Each row is a point. Examples show where two turns around zero, p and q, send a point. Where does a point land after both, in the order given? Backwards means that the second turn is done in reverse. Each puzzle has new turns, and all numbers are rounded.

Turn p:
[-29  23 -28] -> [-18  35 -24]
[ -9 -20  -4] -> [  3 -13 -18]
[22 21 12] -> [ 2  9 31]
[-5 23 56] -> [-41 -17  41]
[ 42 -18 -13] -> [46 -5 11]
[-21 -29 -24] -> [  8  -8 -42]
Turn q:
[39 20  8] -> [  5  23 -38]
[-48 -18 -40] -> [-23 -50  34]
[29 26 -3] -> [ -9  15 -35]
[-35 -10  10] -> [-4 -2 38]
[-21 -11  18] -> [ 7  6 28]
[37 -7  7] -> [ 25   8 -28]
Where do these land?
q, then p: [-26   2 -36] -> [-12 -32 -28]
q, then p: [ 17  32 -20] -> [ -5  22 -35]
p, then q: [11 13 33] -> [16 21 27]
p, then q: [ -2 -46  23] -> [ 39 -33   8]

Turn p:
[-31  -2   3 -45] -> [-17  13  33 -38]
[11 20 24  8] -> [-1 14  8 30]
[-10  15 -30  42] -> [-25 -31 -33  16]
[ 48  32  14 -27] -> [  9  62 -10  17]
[  1 -57  -9  21] -> [ 41 -43  -7 -16]
[-18  -9  -2   1] -> [ -5 -15   9  -9]
Turn q:
[ 19 -23 -38  -6] -> [  0 -25 -18 -38]
[  2   3   2 -36] -> [-12   8  26 -21]
[-13 -17  -5  11] -> [-13 -13 -14   8]
[-64  27  25  21] -> [-31  43 -12  54]
[ 6  8 43  4] -> [14  2 29 31]
[ 50   2 -27   6] -> [ 42 -15 -10 -35]
Where do these land?
q, then p: [ 15 -40 -12   1] -> [ 26 -14   7 -32]
q, then p: [ 27 -49  26 -18] -> [ 49 -19  37  -7]
q, then p backwards: [-27 -10  11 -26] -> [-28  27   6  -7]
q, then p: [  6  -2  -2 -22] -> [ 1 11 20 -5]
q, then p: [-38  33   8  38] -> [-37 -16 -40  29]
p, then q backwards: [ 21  61 -19  32] -> [-64  -1  -2  38]
q, then p: [ -3   8 -11  -5] -> [-10   9  -1  -5]

Turn p:
[-25  -7   0   1  19 -23] -> [-13 -13  13 -18  25 -11]
[-35 -20  15  -3  26  36] -> [-51 -22 -21  -8   2  16]
[ 35 -44   9 -49 -10  -8] -> [ 40 -58  -1   2 -26  13]
[16 -5 26 18 14 11] -> [-6 -4 -9 30 16 17]
[  4  37  21  15 -35  -4] -> [ -2  33  30  31 -16  -7]
[-14   4 -17  24 -51 -32] -> [ 11  19  18   7 -11 -61]
[ 18  35 -54  -6  36  21] -> [ 18  44 -29 -44   9  33]
Turn q:
[ 56  20  23 -14  -5  56] -> [ 31  -2  59 -20 -47  19]
[ 66 -17  40 -11   0  30] -> [ 50 -34  37 -28 -39  -5]
[-26   3 -30 -18   1 -41] -> [ -4  31 -38   2  34  -3]
[-11  12 -13  27  10 -26] -> [ -6  -5 -20  29  19  16]
[-19  -9 -20  10 -34 -19] -> [-12  18 -30  23  -7 -22]
[-28 -16 -13   9  31  18] -> [-40 -16  -9 -19   8  15]
[-37   7  14  -1  -2 -18] -> [-19   5   2  13  32 -20]
Where do these land?
q, then p: [ 10  56  15  23 -25  33] -> [-32  19  12  65  -3  -3]
p, then q: [-13 -32  13  27  21  13] -> [-32 -11 -34  -7  13  14]
p, then q: [-15   1 -44 -15  -2  37] -> [ -2  59  -9 -11  -7  -6]
q, then p: [ 15   7  23  55   3 -31] -> [  5  -9 -47  30  31 -24]
p, then q: [-25  45  -3 -23  -3 -52] -> [ 31  -9  53 -11  36 -27]
q, then p backwards: [ -8 -26   8 -21  32  32] -> [-38  -4 -15 -34  21  -7]
q, then p: [  4 -23   6  -9 -24 -33] -> [ 39   6   5 -12  20 -14]
p, then q: [-19 -26 -12 -12  11 -28] -> [ 15  -9 -18 -32  19 -16]
q, then p: [ 52  -2  -7 -25 -12  28] -> [ 30   2  14  25 -49  14]

Turn p:
[-26  15  -3 -44 -26  24 -19 -23] -> [-35  42 -14 -18  -4  11  27  24]
[-38   3 -45  11   6   6 -12 -14] -> [-49 -16   8   0 -22  -9  22 -15]
[  5 -31   6  27 -21 -28  -5  37] -> [ 12 -48  17  -4  12   4 -27  27]
[-14 -40  37  14 -26 -13  10  -2] -> [ 21  -6  43 -12  -8  24 -15  31]
[ -5  34  24 -20  25 -39 -15  22] -> [ -8  25  -9  -4  19 -39 -49  -1]
[ 36  15 -10  -5  28  41  61  31] -> [ 53   0 -18  47  17 -32  43 -15]
[  9   2  32  30 -33   6 -12 -31] -> [  3  10   4  11 -16  57 -21   8]
[ 41   4   5  19 -16 -33  10 -32] -> [ 30  -9 -25  -7 -35  24 -31 -10]
[ 10  31 -11 -42  42  27   7 -25] -> [  0  48 -27  -3   4 -22  31 -40]
[-16 -32 -36  10  21   9 -26  36] -> [-28 -46  18 -11  33 -16  19 -11]
Turn q:
[ 32 -22 -13 -11 -27   6 -14  -5] -> [ 19  -8  14 -24  15  14 -12 -32]
[-23   3  23  24  22 -25 -29 -12] -> [-21   5  -4  11   3  -6 -38  41]
[ 12  20 -26 -13 -49  -7  36  -9] -> [ 13 -25   0  -5 -20 -34  14 -52]
[ 14  26  31   1   0 -29  33  19] -> [ 13  34  13  21 -16 -43   6   0]
[ -7  24  -2 -52  10 -26  43  -5] -> [ -7  14 -18 -18   3 -58  42  -6]
[ 23   1 -13  11  37  50 -38 -37] -> [-25  10 -35  12  39  58 -16 -17]
[-36 -48  16  18 -12  40  -7   1] -> [-26 -15  29 -17 -29  53   4  18]
[  7  40 -21 -12 -13 -25  29  27] -> [ 35  -7 -14  17 -11 -46  22 -11]
[ 18 -38 -36  19  24  25 -14 -19] -> [-14 -24  10   9  46  45   2  -9]
[-39  -6  40  14   8  -8 -38  39] -> [ 12  15   4  -5 -30  16 -23  66]
Where do these land?
p, then q: [ 11   8  39   2   9   6  26 -38] -> [  8  20 -23  16 -13   3 -24 -44]
q, then p backwards: [ 35 -25   3 -43 -46  18  29  20] -> [  7 -50   0 -17  46   9  19 -45]
q, then p: [  9 -15  37   6   6  48 -15  -1] -> [-24  33 -12  36  11  17  27   8]
q, then p: [ 17 -40 -20   9  12 -33 -22   2] -> [ 16   9  20 -15  46  -7 -15 -28]
q, then p: [ -6  -9  -3   7  35 -27  25  22] -> [ 25 -13  18  25   7 -26 -27   0]
p, then q: [-35  43  22  30  14 -33  -9  42] -> [  3  -9   0  13  -2   4 -61  60]
q, then p backwards: [-44   4 -44 -41 -37  11 -34   8] -> [ 47 -38 -48 -13 -30 -34  -4  -7]
p, then q: [ 16  26   6   4  18  31 -24 -31] -> [-35 -15 -37  21  -4  10   3 -21]
q, then p: [ -4   8 -40  25  -9 -21  24 -23] -> [  7 -25  42 -25 -20  11 -14 -13]

Turn p:
[ -1   9 -15 -12  16  30  -7  32  29] -> [ 33  14   2   9   3  -8 -17  20  38]
[ 37   4 -10  23  -4  -2 -18 -16  -3] -> [ -1  17 -26   7   2  25   1 -31  -4]
[  9 -30  44  10   7   6  48  -6  49] -> [ 48 -32  54  10  -2  -6   9 -36 -10]
[ 30  -9  20 -48 -33  -5  25  28  32] -> [ 64 -12  -5 -31 -26 -28  -6   1 -22]
[-34 -17   0  40 -21 -21   0 -16   6] -> [-39 -15   9  15   5 -30  11 -33   1]
[-29  -5 -13  21   5   5  58  22   8] -> [ 14 -35  15  34  32 -30  21  16   2]
[-24  32  13  39   7  -4   0 -25  -7] -> [-34  25  23  31   9   1  22  -7 -10]
[-31   4 -51 -78 -10  19  -3 -14 -22] -> [-11  -7 -25 -60  -9  -5  31  62  37]
[-19  11   9 -18   3 -11 -38  -6   2] -> [-24  26  11 -24 -12  -6 -16   6   7]
[ 25  -6  21  11  -1  23 -30  31 -70] -> [-21 -10 -34  31 -36  42 -41  26 -22]
[ 38   7 -16  13  33 -40 -34 -30 -26] -> [-30  27 -22 -21  35  49 -16 -25 -19]
Turn q:
[ 40  55 -45 -31  10  19 -23  -3  16] -> [ 26  81  -2  19  17   9   3 -31   7]
[-16  12   8   3  15 -29  37  21 -37] -> [-43  -9  -7  10  -7  33  17  24 -25]
[  2 -27  11   9  -5  23  20  12 -22] -> [  0 -31  12  -8 -19  14  26  -3  10]
[-12 -11  24 -37  42  14  11  10 -13] -> [-33 -13  16 -16  40  20  22 -13  10]
[ 11  -8 -31  10 -31 -34  -4 -13  33] -> [ 22  10 -50   5 -17 -28 -22   3  -4]
[-23 -29  -9   4 -43  -6 -37 -33  -1] -> [  5 -23  -3  -2 -29 -32 -51 -26   9]
[-20  19 -10   0  32  17  -1  42  -4] -> [ 1  7 13 10 24 50 -1 18 14]
[-25   1   3   8  32   6  32   4   8] -> [-16 -17   0  22  25   8  18  25  13]
[ 42  54  -9 -46 -29  23 -28  16  47] -> [ 28  93   1 -33   5 -11  -5  -8  28]
[ 19 -51  -6  25 -26 -27 -41 -23  10] -> [ 40 -35 -23 -17 -17 -33 -32 -24 -25]
[-17 -11  48  26  13  15  62 -17 -45] -> [-45 -50  36  15 -18  -6  53  24 -11]
[ -1  -4  15  30  -9 -21 -28 -15   8] -> [ 17 -13   6  -3  -4 -24 -28  11 -27]
Where do these land?
p, then q: [ 68  -4  43 -14 -31  43   8  11 -30] -> [ 39   9  13  -4 -83   7  19 -37  11]
p, then q: [-15 -33 -29   4  19  43 -22  -3   8] -> [ 35  -6 -14 -11  24 -28  -9  18  40]
q, then p: [-26 -30  20   4  26  28  21  13  22] -> [ 35 -32  31  -5  16  -4 -25  -9  19]
p, then q: [  4  -7  12 -10  39 -23 -26  -3  15] -> [ -7  16  35 -16  31  -8 -14 -16   1]
p, then q: [  1  19 -28  30 -27 -30   1  25 -11] -> [ -2  -4 -23  47   4  21 -20   0 -28]
q, then p: [ 20 -18   7  10 -35 -33  27 -21  15] -> [-11 -18 -42 -23  22 -32   6   2 -17]
q, then p: [-12 -29 -57 -18  16  12 -15  18 -51] -> [-11  -8   4  16 -29  35  44 -29  53]
p, then q: [  7  39  32  22  22 -23  30 -30  26] -> [-31   3  46  12   4  -9  41  13 -36]
p, then q: [  1  49 -12  -9 -14 -39  17   1  27] -> [-34  33 -12  17  12  17  18   4 -43]
p, then q: [-48  14  11 -19 -15  22 -41 -12 -21] -> [-23  13  -6 -21 -20   5 -38  42  34]

Turn p:
[ 18  13 -34  -5 -45 -25   8  15  -3 -28   1] -> [ 14  52 -32 -12 -19  13  -1 -22 -12 -14   5]
[ -1  -6  26  16 -11  38  24 -19   5  56 -33] -> [  1  -8  23  34   0 -24 -28   8  55  30 -24]
[  2  15 -23 -36  49   7  -3  24  -1  18 -17] -> [  9 -20  14 -44  38  17 -34   3   2   4  12]
[  7 -19  14   9  -5  13   6  35  14  -9   9] -> [-12  11  16  12 -12   8   2  -1 -10  25  30]
[  5  19  25 -34  47  11 -42   6   9  13 -24] -> [-10 -35  -7  -8  57   5 -21  36   6  -2  23]
[  9   3  19  34  -3  28  31 -38  18 -19 -25] -> [ -3  -3 -12  22  -1  -1  40  -9  46  36 -19]
[-18  17   3 -33  68   3 -69   0  56  45 -22] -> [-53 -73 -10  -9  69  12 -54  10   3 -15  15]
[-22   9 -17  19 -31 -24 -33  23 -37 -35   2] -> [ -2  43 -18   0  -5  13  10  17 -58 -13 -25]
[ 29  26 -11 -40 -15  33  -3  -3 -17 -10  18] -> [ 54   5  -8  10   7  34  -6   5  11 -21  20]
[ -4 -51 -19 -21 -49 -57 -10  -5 -34 -26   6] -> [-13  44 -14 -29 -63  -9  10  27 -21 -51  -2]
[ -4  -7 -19  45 -22  17 -15  -4  -6  20  41] -> [  9 -16   2  40 -37   7 -12 -20 -32   7 -25]
[-22 -25   8  -4  22  29  56 -36  11   2  -4] -> [ -3 -22  45  -8 -10   0  32 -14  54   9 -15]
[ 23  -8   6  46   8 -18  16 -16 -12  -5  13] -> [ 11 -13 -16  -1 -28 -31  25  -9 -12  28 -10]
[-22  14  21   3 -14 -55  33  18  -3 -22  34] -> [ -2  35  15  -7   1 -42  36 -31 -33 -23  16]
Turn q:
[ 10  -4 -68  11  22  23   9   6  55 -14 -47] -> [ -1 -42  18 -18 -33  16  59  12  62  -6  10]
[  8  -1  25  -7 -10 -54  27  -2 -13 -12  28] -> [-25   2 -30  37  21 -31 -14  12 -28  -4   9]
[  9  10 -12  10 -19  23  35 -23 -24 -40   1] -> [-32  18  16 -27  12 -13  29  -3 -18 -22  31]
[ 16   9  22   1  -2  21 -19 -25  47  47  12] -> [ 41  15  28  37 -10  17 -26 -17  32   1  19]
[ 16   3  13 -51  12  -8 -20 -18 -11  47  26] -> [ 28  46 -33  16  -7 -17 -38 -14  25   9  -7]
[-62 -18 -47  -9 -20   7 -18  -5  27  25  23] -> [ 14 -28 -11 -39 -33  24 -46  25  18  21  36]
[ -2   4 -65  15  24 -15 -31  24  34 -24 -22] -> [  1 -57 -21 -12 -40  18  47  -5  22  22  -1]
[  6 -44  24  12 -11  14  17 -12 -28 -22  10] -> [-22  -4  16 -17  19 -21 -21 -15 -22 -42  -7]
[ -4  17  28  13  40   9  10  -1 -30 -36 -13] -> [-29  10  -2  -6  46  18  26 -24 -12   0 -23]
[ 10   7  18   7  -3   6 -30 -25 -10  97  16] -> [ 62  30  26  15   3 -24 -54 -21  20  44  -1]
[ -9  -2  24  -9 -21 -15  11  -5   0   5 -28] -> [-22  13  19  16  -5  -3 -12  24  -6   4 -16]
[  2  11  17   7 -16  12 -21  17 -19 -35 -14] -> [ -9   8   8  -7  -9  18  19 -10 -42  -7 -20]
[  0   7  21   0   3 -24  31  70 -27 -37   9] -> [ -4 -13 -36   6  37  -3  30  37 -52 -19 -29]
Where do these land?
q, then p: [-31 -43  -6  43  19  33  37  32 -25  18 -42] -> [-37  -6  30 -39  25 -10  -2  51  29   7  56]
p, then q: [ 26  -4  13 -36  11 -11   7 -13  19  -5  10] -> [ -2 -15 -30   8  -4   1  -8  -3   3 -30  30]
p, then q: [ -4 -25   1  -3 -43  -4  44 -27  44  10  14] -> [-33  -8  31  31 -18  21 -15   6 -10   2  57]
p, then q: [ 12  43 -31 -36 -39  -8  32 -15  18  17  16] -> [-27  11   2  25 -30   9  31 -52  14  -8  40]
q, then p: [ -8 -11 -18  15  49 -30   3 -22 -19  11  11] -> [-33 -42   0 -27 -10  -9 -20 -15  10 -20 -14]
q, then p: [-33  33  -3  18  14  -8 -12 -18  45  23  -6] -> [ -6 -36  22  48 -14   0 -28 -13   6  22   7]
p, then q: [-24 -10   0  22  31 -45 -20 -23 -40 -31  -6] -> [-33  10 -22 -27   8 -26  15  53   1  -2 -38]
p, then q: [-32   5 -23  -5  13   6  -8  13  39   3 -32] -> [ -9   7   2 -21   4  48 -20 -10  30  14  -9]
p, then q: [ 16  -3 -31 -10 -41   5 -39 -29   4  23  26] -> [ -9 -25  23 -28 -47   2  23 -27 -29 -13  12]
p, then q: [ 50  11   9  11  35 -25 -41   6  23 -15 -31] -> [ 29 -26 -50 -44  -9 -19 -14  11  32  16   9]
q, then p backwards: [-28 -11  33 -20   4  41  35  23 -42 -38  23] -> [-37  33 -27 -42   9 -37 -39  18 -14 -27 -21]
q, then p: [  7  43  50 -39 -27  16 -33  19 -39  -1  -2] -> [ 63  25 -27   7  48   2 -14  15   2  18 -38]
q, then p backwards: [ 22  -3  15  -8 -22 -11 -18  36  13  -2  24] -> [ 14  11  -4   9 -23  -1 -27 -11 -26   3  36]
q, then p backwards: [ 27 -25 -10  47  -3  42  13  18 -38 -12  -4] -> [-35  18  -3 -17  45 -35  30  -7 -25  -2  30]

Turn p:
[-14  28 -15  13 -18  -8 -48 -16  22  22  -5  -8] -> [ 21 -22  -7   8 -40 -33  18  12   9 -19 -24  11]
[ 10  -8  -7  20  28 -15  26  26  27 -37  -2 -39] -> [ -4 -16 -29   9  -4  52 -45 -22   2   0   0  15]
[ 10 -16 -16  31 -26   9  25   2 -21  52  -1  48] -> [ 11  19  18  -8 -10 -24  33  -7   3  -1  75  -5]
[ 13 -16 -36   3  44  16  -6  13 -13  -5   6   1] -> [ 15  12  32  11 -10  30 -35  19   4  -7  13  -6]
[-11   2   1  45  14   3   8 -17   0  47 -56   2] -> [-29 -26   8   8 -56   5  33  -8   3 -14  35 -26]
[ -8 -13  40  13  -2 -22 -11  32  27 -11  34 -33] -> [ -2  -4 -35 -37  -5  25  -7  -4 -13  11 -23  51]
[  4 -13  12 -34 -33 -42  13 -11  27  -4 -11  25] -> [ -1  22 -12   1   8 -32  11 -57   0  26 -19  -1]
[ 10 -19  10  -3  11  48  -1 -60  16   7  44  14] -> [-15  -6  44  28  21  -9  19  34  29  41   4  40]
[-40  47 -13  -3  16 -13   7  38 -23 -46  -8  12] -> [  6  16 -54 -11   6   3 -39  29   5 -12 -10 -53]
[ 15  15  16 -18 -29  22   9 -17   2 -12 -35  -1] -> [-12 -11  -2  19  32  -3  34 -18   9 -15 -14 -20]
[ -7  21  -2 -39  13  -2  -8  22  -9  -4  -6  -1] -> [  0  11   5 -21  10  -5 -20   3   6 -18 -28 -24]
[ 10 -41  11 -11 -27  25 -18  10 -11  -2  20  14] -> [ 11  39  18  -1  24   5  27   8 -16  -2   1  30]
[  6  19  -9   1  39  -6  22 -12  24   2  26 -44] -> [-14 -47   5  -3  -3   9 -49   1  19   9  -4  21]
[ 25  -5  39  33 -24 -23  -1   0 -20  11   5  29] -> [ 22  -4 -11 -27   1   3  46 -10 -22  33  24  -4]
[-23   0 -32 -50  -6   8 -17 -10 -46 -18 -11 -17] -> [ -7  17  19  23  24 -26 -26  21 -35 -32 -29 -28]
Turn q:
[ -7  19  -8 -23  29 -49  44   7   5  -7  22  10] -> [ -6 -50 -35   1 -23  -2  14   6  23  26 -33  -6]
[ 16  -8  43   6  -5 -15  17  17 -18 -29   6  -9] -> [ 13 -10 -37  -2  21 -27  -8 -19 -18 -12 -10 -23]
[  8  26  13  31  32 -10 -12 -35   9  -8 -43  21] -> [-23   8  -7 -17  26  28  51   4  -6 -32 -19  20]
[  5 -13 -12 -14 -29  14 -21  19  32   0  -9 -10] -> [ 11  -6  38  -1  -6   1  -5 -24  -4   4  36  -6]
[-18  11  23  -3 -34 -16  -8   4  12  29  15 -17] -> [  6 -22  26  -9  10   6 -23  20 -27  15  -3 -26]
[ 14  45  -1  20 -29  44 -23  -9 -42 -20  18  20] -> [  4  53 -30  34   8  43 -13  -2 -41   8  11   6]
[ -1  14  51 -41  12 -15   6 -10 -15  12  19 -12] -> [-14 -10 -27 -31  17 -25  -2  20 -20  41  -8 -19]
[ 22 -19 -38   8  26 -10 -14 -18  35 -26   1  16] -> [ -1  -5   4   8  11  21  30 -20  58  -9  17  11]
[-13  10  -1  -8 -49  -4  35 -14  15  33   2 -53] -> [ 19 -40  17  -3 -21  -8 -20  55 -29  -6  31 -16]
[ 12 -25  25 -12 -16  -8   4 -16 -51 -16  -9  13] -> [ 11  15 -43 -31  18 -11 -35  -8  -8  -9  -2  17]
[-54  20 -36 -11  11  44 -37  26   4   0 -34  -9] -> [-19  19  58  32 -21  -9  14 -13 -27  19   3  55]
[ 26   1 -11   2 -16  -1  16  16 -22 -20  11  50] -> [ 19  16 -38   0 -22  29 -15 -35   8  -2 -12  -4]
[  2 -27 -28   9  40  13   7   6   1  56 -14 -37] -> [-42  11  35   0 -30 -36  -2  33  31 -26   6  -4]
[-20 -20  -2   7  35  22  19  23  28 -26  12  37] -> [ 32  18   7  15 -14 -17  38 -28  31  11 -32   1]
[  8 -34 -18  28  -6  -8 -31 -17   5  21   4 -20] -> [-11   6  31   3  26   6 -25  14  30 -27  16  -4]
Where do these land?
q, then p: [ 13  34 -18 -11  25 -23  -1  16  30  19   3 -14] -> [-48  13 -16   2  -3  -7   4  -2 -15 -11  19  34]
p, then q: [-27   5  34  -1  11  14  46  20 -57  -7 -32  13] -> [-15 -11   4  51 -11 -52  -7  33 -10  42   1  21]
q, then p: [-52  10   0  45  41  13  31  42 -53 -27  -9  -6] -> [ 25  -4 -50  33 -41   7  24 -21 -26   4  29 -67]
p, then q backwards: [ 19  -9   2  13 -39   4  23 -15   1  13  27  16] -> [ -5 -11   3 -27   6  18 -15 -17  15 -40  -8 -20]
q, then p backwards: [-24 -16 -29 -20  16 -21 -20  10  39  22   1  12] -> [ 29   2  15 -13  37  12   0 -26  28  33   6   5]
p, then q backwards: [ 25 -17 -14 -21 -49  -2   3 -13  -7 -13   2 -28] -> [-23  -1  19  23  -8   0 -21  14  -5 -49 -20 -16]
q, then p: [ 35 -13  12 -10 -26  26 -14  18   8 -11  10   9] -> [ 10 -44  18   3  17 -18  -9  18  -2   9 -12  16]
q, then p: [  6 -11  24  19 -12 -20  -6  -2  21  -4 -14 -10] -> [-14   0  11   7  13  29 -18  -1 -14  17 -17  -1]
p, then q: [ -3 -12  16  40  23  10  13  12 -97   2 -26  13] -> [-10  19 -27  54 -15 -64 -46  20 -27  32   8 -20]
p, then q: [  3  24  -4  -6 -38  -1 -32 -21   8  -4   1  16] -> [ -7 -32 -19 -11 -15   5   8  -8  14 -40  -3 -10]
p, then q: [  3  -3   2   2 -12  35  -5 -20  12  21  -6 -19] -> [ 37  -4  -5  -3   5 -11  13 -11   6  -9 -29  -2]
q, then p: [ -6   3   6 -31  20 -21 -28 -17  37   5  42 -13] -> [-39  -3  25 -36 -32   7 -11 -12  14  -2   9  35]
q, then p: [  8   4 -29 -18  39 -15 -10 -30  57 -15   3  12] -> [-45  13   3  -3   6   1  -7 -25  48  17  29  36]
